Each row of a before or after table is a point. One or more steps were done to the points. Then noise was added and the rows were shuffled. The steps act on how far a point lies along the listed directions, d1 being the first. What was done? A step turns or swaps two directions, mirrors them in a line or flattens them onto one, adds a multiple of one to another, or multiplies one. Angles are multiples of 10 degrees, from the lower direction toward the higher: turns from -170 to 170, lines from 10 to 170 but not 90. Use the fewest steps. Two steps may share a direction if one is a turn and the other turns, adds or multiplies; they go together, in the order done. Otherwise the lowest direction goes first.
(in the rows, 128 means zero)

Directions:
(1): [ 97 181]
(2): [181 159]
Before (9 x 2)
[[157 180]
 [ 47 112]
 [101 214]
 [113 130]
 [ 66 147]
 [117 141]
 [ 97 160]
 [108 202]
 [ 76 115]]
After (9 x 2)
[[139 137]
 [197 188]
 [169 100]
 [193 120]
 [126 187]
 [190  76]
 [143 120]
 [169 137]
 [188 184]]
Steps: swap d1 and d2

Directions:
(1): [103  96 191]
(2): [193  91 135]
(3): [156 185 168]
Before (11 x 3)
[[ 97 165 137]
 [115 140 133]
 [ 76 161 166]
 [190  77 135]
 [144  73 139]
 [ 78  94 135]
 [140 137 247]
 [208  94 145]
 [159 147 214]
 [ 60  86 210]
 [ 75 136 180]]
After (11 x 3)
[[ 95 156 120]
 [ 81  99 146]
 [148  80 153]
 [ 68 142 132]
 [121  84 150]
 [194  79 139]
 [ 52  64 174]
 [ 70 119 143]
 [204  88 136]
 [147 107 137]
 [114 136 125]]
Steps: flatten d1 and d3 onto the line at 150 degrees

Directions:
(1): [ 59 165 135  82  74 121]
(2): [178 161 198  77 139 129]
Before (14 x 6)
[[105  99 104 167 147 125]
 [ 21 137  90 113  80  98]
 [178 159 139 107 133 128]
 [141  72  20 202 134 142]
 [ 64  98  51 185 104 104]
 [149  78  52 231 146 121]
 [169 111 144 134 146 132]
 [174 134 156  97 155 160]
 [113 182 181  75  95 128]
 [  7 113  46 172  84 113]
 [110  87 109 164 134 131]
 [215 143 181 107 158 120]
 [152  94  88 178 150 140]
 [165 126 173 157 177 125]]
After (14 x 6)
[[165  76  59 228 155 122]
 [192  72  47 199 164 144]
 [ 73 138 102 102 104 152]
 [215 129 194 104 184 113]
 [118 182 184  76  99 128]
 [ 55 130 118 160 119 118]
 [106 161 100 111  91 124]
 [140  89 121 164 152 131]
 [139  96 121 167 161 128]
 [215  91 134 179 189 115]
 [132  96  81 181 138 136]
 [ 92 111 103 138 108 127]
 [252 102 172 163 214 131]
 [ 49 150  95 116  67 111]]
Steps: swap d1 and d2

Directions:
(1): [161 172 153 113  78 170 167 212 110]
(2): [100 108  65  84 170 133 216 139 117]
(3): [185 134 133  40 135  79 101 115  76]
(4): [158 172 142  84 149 147 141  99 228]
Before (12 x 9)
[[141 136 132  95 129 153 128 132 122]
 [125 123 119 103 117 128 156 136 150]
 [153 149 128 101 138 154 139 131 116]
 [120 127 143 126 148 160 151 139 156]
 [106  76 121 124 149  81  96  61 114]
 [105 121  92 154 133 127 129 174  57]
 [151 183 228 249  54 154  30 127 171]
 [125 120 127 118 129 124 139 125  99]
 [120 129 139 110 121 135 118 145 106]
 [142 133 133  84 116 135 142 149 113]
 [120 110 108  99 154 118 118 106 125]
 [129 135 105  92 138 121 134 127 132]]
After (12 x 9)
[[163 195 235 246  36 165  42 152 165]
 [137 126 130  87 122 131 134 138 113]
 [124 132 148 127 144 162 157 149 150]
 [100  69 120 124 154  75  93  50 115]
 [137 134 129  97 134 153 124 122 124]
 [149 145 124 102 142 151 140 125 118]
 [126 132 102  92 144 117 131 117 134]
 [123 117 124 117 134 119 137 122 105]
 [106 123  91 151 133 128 130 177  54]
 [120 128 136 110 126 131 119 141 108]
 [116 107 104 102 157 113 114  98 127]
 [125 123 121 105 114 129 155 134 150]]
Steps: add -0.5 times d3 to d1

Directions:
(1): [138  31  88  90 120 161 139 111 168 139 160 199]
(2): [160 138  83 142 249 111 101  88 116 119 163 128]
(3): [182 120 212 122 125 147 169  44 142  82 141 112]
Before (8 x 12)
[[131 122 160 136  96 140 145 126 139 103 135 113]
 [117  56  46 116 143 136  97 169 143 145 141 153]
 [103 108  13 129 183 121  94 201 147 165 131 166]
 [168 116 164 122 196 140 163  69 142  97 136 126]
 [146  47 106  81  93 159 125 116 168 158 173 175]
 [144 170  98 162 131  95 124 161 117 138 119 107]
 [143 142 155 148 129 115 149 100 109  99 123  70]
 [ 89 156 166 129  21 133 143 209 128 145  81  94]]
After (8 x 12)
[[131 135 100 150 171 125 114 135 125 114 144 113]
 [104 131 179 121   8 150 166 190 160 125  82 115]
 [164 108 172 123 191 148 163  70 146 102 136 126]
 [147  98  87 133  86 128 139 152 155 145 132 159]
 [117 138 177 140  43 131 138 164 122 114  90  70]
 [143  75  86 129 165 125 133 103 127 112 154 118]
 [ 86 150  40 141 174 104  78 226 114 170 124 123]
 [142 208 191 145 111 112 125 127 101 125 124  47]]
Steps: turn d1 and d2 by -150 degrees; turn d2 and d3 by -60 degrees

Directions:
(1): [ 83 103  89 115 127 127  47 140 145 159  98 134  23 102 142 146 208 171]
(2): [125  92  24 154 106 140 186 148  99 113 145 185 135  91 150  39 168 101]
(3): [171 192 164 153  67 169 182  54  74 163 129 112  76  94 176 135 156 153]
(4): [227  82 130 142 114 107 115 127 162 236 176 128 115 171  87 109 154  97]
(5): [176 154  55 131 178  83 138  89  89 148  63 188 103 113  79 176  66 145]
Before (11 x 18)
[[ 74 136 144  87 168 129 117 170 124  83 112 117 198 134 114 156  86 126]
 [173  98 122 150 121 169 199 136 101 132 168 130 202 158 128  92 130  77]
 [101 126 147 151  71 150 159 113 129 129 159 130 160 108 178  47 179 118]
 [176 138 160 118  71 141 108  83 122 212 139 110  42 113 162 128 202 158]
 [103 115 118 130 167  71  94 162 150 115 123 131 135 156 121 141  95 115]
 [ 92 192 132 105 148  97 121 119  84  89  79 129 126 135 112 202  78 148]
 [128 129 100 158  97 156 169 107  87 130 142 156 121 100 158  61 175 105]
 [ 92  78  39 127 111 141 100 170 127 144 120 164  77 101 135  74 201 140]
 [ 96 160 136 111 148 143 217  99  85  37 116 134 223 128 147 106  72  86]
 [ 86 146 139 122 156 102 113 134 102  37  71 114 153  93 107 185  87 149]
 [114 141 137 133 107 131 115 104 138 129 115 129 101 137 144 138 160 142]]
After (11 x 18)
[[165 140 159 116  71 150 115  83 120 203 137 109  42 107 171 126 199 162]
 [151  51  45 136 103 126  93 166 146 208 153 163  72 127 108  64 217 123]
 [215  79 125 153 117 159 197 132 113 171 187 131 198 175 111  91 141  66]
 [186 104 104 161  92 147 159 110 102 191 168 159 108 129 132  50 184  86]
 [ 91 120 115 127 169  73 101 162 142  99 113 132 140 151 126 146  94 124]
 [137 108 150 161  66 137 148 112 144 171 175 124 153 125 164  41 185 104]
 [ 50 149 145  78 169 132 123 175 116  57 100 123 198 125 123 165  78 133]
 [107 143 136 137 109 138 116 102 134 116 113 126 106 132 152 139 157 150]
 [ 58 161 141 122 156 110 115 132  92   8  52 115 156  78 116 185  77 158]
 [ 50 213 127  99 154 101 126 114  74  44  57 128 134 116 128 209  66 159]
 [115 150 137 115 150 136 210  98  93  61 127 132 218 140 141 103  78  85]]
Steps: add 1 times d2 to d4

Directions:
(1): [212 159 156 114 181 111  64 132 161 217 135 103 141 171 101 109 103 137
 193  67]
(2): [ 91 134 179 145 139 188 173  53 168 100  94  88 114 109  19 100 156 149
 175 116]
(3): [151 118 154 126 153 159 175 129  89 122  96  61  55 211 195  61 113 182
  99 142]
(4): [120 102 101 149  68 168  76  39 139 122  80 114 179 168 187 126  68  91
 185 162]
(5): [149  70 101 122 167 109  84 111 111  38 132  80 122  44 150 103  86 148
 129  39]
(6): [169 177 145 127  67 207 114 167 111 107 168  73  74  97 163 153 181  56
 171 106]
Before (14 x 20)
[[133 130 113 125 119  98 123 134 130 128 128 154 147 124 129 145 118 117
  112 144]
 [145 140 126 120 144 111 127 154 122 134 136 143 123 142 152 126 123 121
  127 124]
 [124 124 105 145  78 136  91  87 145 142  82 121 184 164 159 129  86  93
  184 166]
 [ 97 198 139 130 131 137 153 125 163 220 128 190 153 162  61 155 155 116
  159 191]
 [135 132 115 114 169 100 135 153 122 149 131 147 153 135 133 119 135 140
  123 148]
 [139 127 112 132 112 131 115 107 148 168 117 137 167 146  95 129 107 127
  164  97]
 [136 160 135 119 128 110 125 145 129 213 121 166 143 185 105 148 136 129
  131 181]
 [147 127 116 133 160  98  98 142 172 158 131 162 149 114 125 119 101 122
  105 114]
 [137 139 167 133 149 166 150 101 164 118 117 106 116 134  53 125 131 156
  165 106]
 [142 136 133 125 128 131 145 119 143 112 133 146 130  96  82 131 138 114
  136 129]
 [110 135 169 138 161 149 153  87 169 141 118 110 141 124   7 112 158 141
  175 110]
 [153  93 115 125 116 135  99  75 115 158  91  91 137 223 194  96  65 132
  152 142]
 [ 89 122 104 125 128  86 136 134 122 130 138 179 146  94 106 157 130 136
   94 142]
 [110 134 121 130 170  67 101 140 159 174 118 182 166 139  91 143 110 166
  108 125]]
After (14 x 20)
[[ 92 130 146 137 177 104 143 111 159 149  93 146 134 154  75 111 118 193
  109 135]
 [100 186 148 127 138 157 192 129 130 205 107 153 103 212 117 117 146 149
  127 212]
 [117 123 115 147  80 149 107  75 145 132  71 107 172 168 152 116  90 103
  183 171]
 [164 118 133 120 166 113 150 169  90 159 127  97  92 214 187  86 118 164
   93 140]
 [154 110  94 121 103 100  40  83 155 185 123 148 206 162 135 154  70  83
  189 116]
 [122 136 125 118 170 114 142 130 136 141 125 143 156 120  94 117 147 139
  141 144]
 [124 162 148 124 128 128 140 124 140 200 112 158 139 177  74 141 144 133
  146 180]
 [183 130 130 118 149 121 126 173 111 144 137 117  99 185 182 125  99 159
  110 121]
 [141 119 118 133 115 144 138 108 130 157 105 112 136 174 126 106 105 146
  145 109]
 [130 145 137 124 144 122 128 131 146 131 135 147 136 117 100 135 136 116
  149 118]
 [ 67 114 133 134 136 130 185 101 118 100 109 135 105 115  88 120 139 166
   93 155]
 [150 126 134 121 135 138 168 132 111 105 121 122  93 138 135 105 127 135
  108 143]
 [130 125 141 141 167 136 133 108 179 135 110 134 129 116  90  95 112 139
  116 117]
 [112 129 136 135 121 129 152 102 139 107 110 129 132 124  95 126 129 132
  121 145]]
Steps: add 0.5 times d3 to d1; turn d2 and d3 by 130 degrees

Directions:
(1): [100 158 111 113  86 130 119 198 118 139 230 139 167  82 152 103 171 107
 172 118 166 150 109 153 185  90 119  95  14 147  99 189]
(2): [ 63  86 132  82 141 123 138  67 120 138 152   7 130 121 105 200 147 100
 103 151 138 107 132  72 143  82 116 203  81 198 113 102]
(3): [133  86 195 136 102 124  59 177 136 105 204 184  57 105 134 195 151 145
  94  65 110 100  55  88  94 156 122 146 167 168  81 123]
(4): [164 122 160 144 191  86 123 150 170  81 155  97  92 121 172 101  54  82
 104  76 123  99 215  96 169 118 188 144  82  63  61 117]
(5): [166 100 105  95 122 144 137  86 146  88 104 163 154 161  98 141 135 207
 160  78  25 100 116 178 221  66 175 144 122 173  86 144]
Before (8 x 32)
[[158 133 134 133 120 135 120 154 140 117 147 168 110 130 130 120 125 135
  142  96 108 121 123 135 147 124 146 109 131 115 103 145]
 [128 127 130 116 131 127 139  99 134 119 124 100 132 136 119 145 113 124
  121 121 111 114 145 122 150 113 152 148 112 137 113 130]
 [143 135 111 128 127 128 129 123 130 126 107 144 147 143 124 120 114 142
  148 133 111 125 125 143 147 121 136 117 130 125 133 142]
 [127 129 130 136 128 134 114 129 126 119 133 132 126 135 118 134 120 130
  126 113 118 114 124 127 130 116 137 139 137 124 109 129]
 [148 145 117 147 125 122 127 163 133 123 132 154 121 128 138  99 122 122
  150 122 128 133 130 151 132 134 135 101 119 109 126 140]
 [116 131 132 125 118 127 126 133 130 136 149 107 128 121 117 133 146 108
  135 132 143 127 123 124 129 122 120 135 104 138 132 129]
 [122 129 116 110 115 127 130 139 126 131 148 125 149 129 122 127 140 127
  136 126 123 136 121 142 157 105 133 120  90 140 117 145]
 [143 120 114 122 117 141 134  92 117 129  80 154 144 155 109 141 144 165
  143 123  85 129 100 150 132 130 127 122 178 153 157 110]]
After (8 x 32)
[[128 127 130 137 124 138 108 131 124 121 127 143 125 139 115 136 122 135
  127 113 115 113 114 128 121 125 134 137 151 126 114 129]
 [155 138 140 135 110 134 110 180 135 122 176 176 108 115 139 120 135 125
  143  87 122 126 115 134 147 127 139  97 116 117  96 157]
 [137 134 119 116 115 142 143  95 126 125  96 132 145 148 106 140 128 153
  133 129  98 123 124 144 139 120 143 132 143 143 138 135]
 [143 146 110 137 133 124 130 132 125 134 100 144 146 142 129 106 111 125
  146 145 131 134 132 141 128 135 128 106 135 105 144 139]
 [154 127 133 153 147 128 136  89 116 138  34 148 106 163 117 129 108 139
  106 148 117 134 124 121  53 193 114 121 248 102 197  72]
 [138 148 116 140 125 116 125 180 136 122 168 136 127 113 150  92 122 101
  155 116 143 133 141 147 153 118 137 102  72 109 108 151]
 [106 153 103 108  89 132 129 183 117 144 195 143 173 106 138 106 168 119
  162 128 151 154 104 164 173  97 122  89  41 145 115 180]
 [108 137 125 116 101 127 124 148 129 137 176 113 142 109 121 129 161 107
  151 124 144 133 113 136 150 104 120 129  72 149 121 150]]
Steps: multiply d1 by 3; turn d2 and d5 by 50 degrees; turn d4 and d5 by 60 degrees; multiply d3 by 1.6
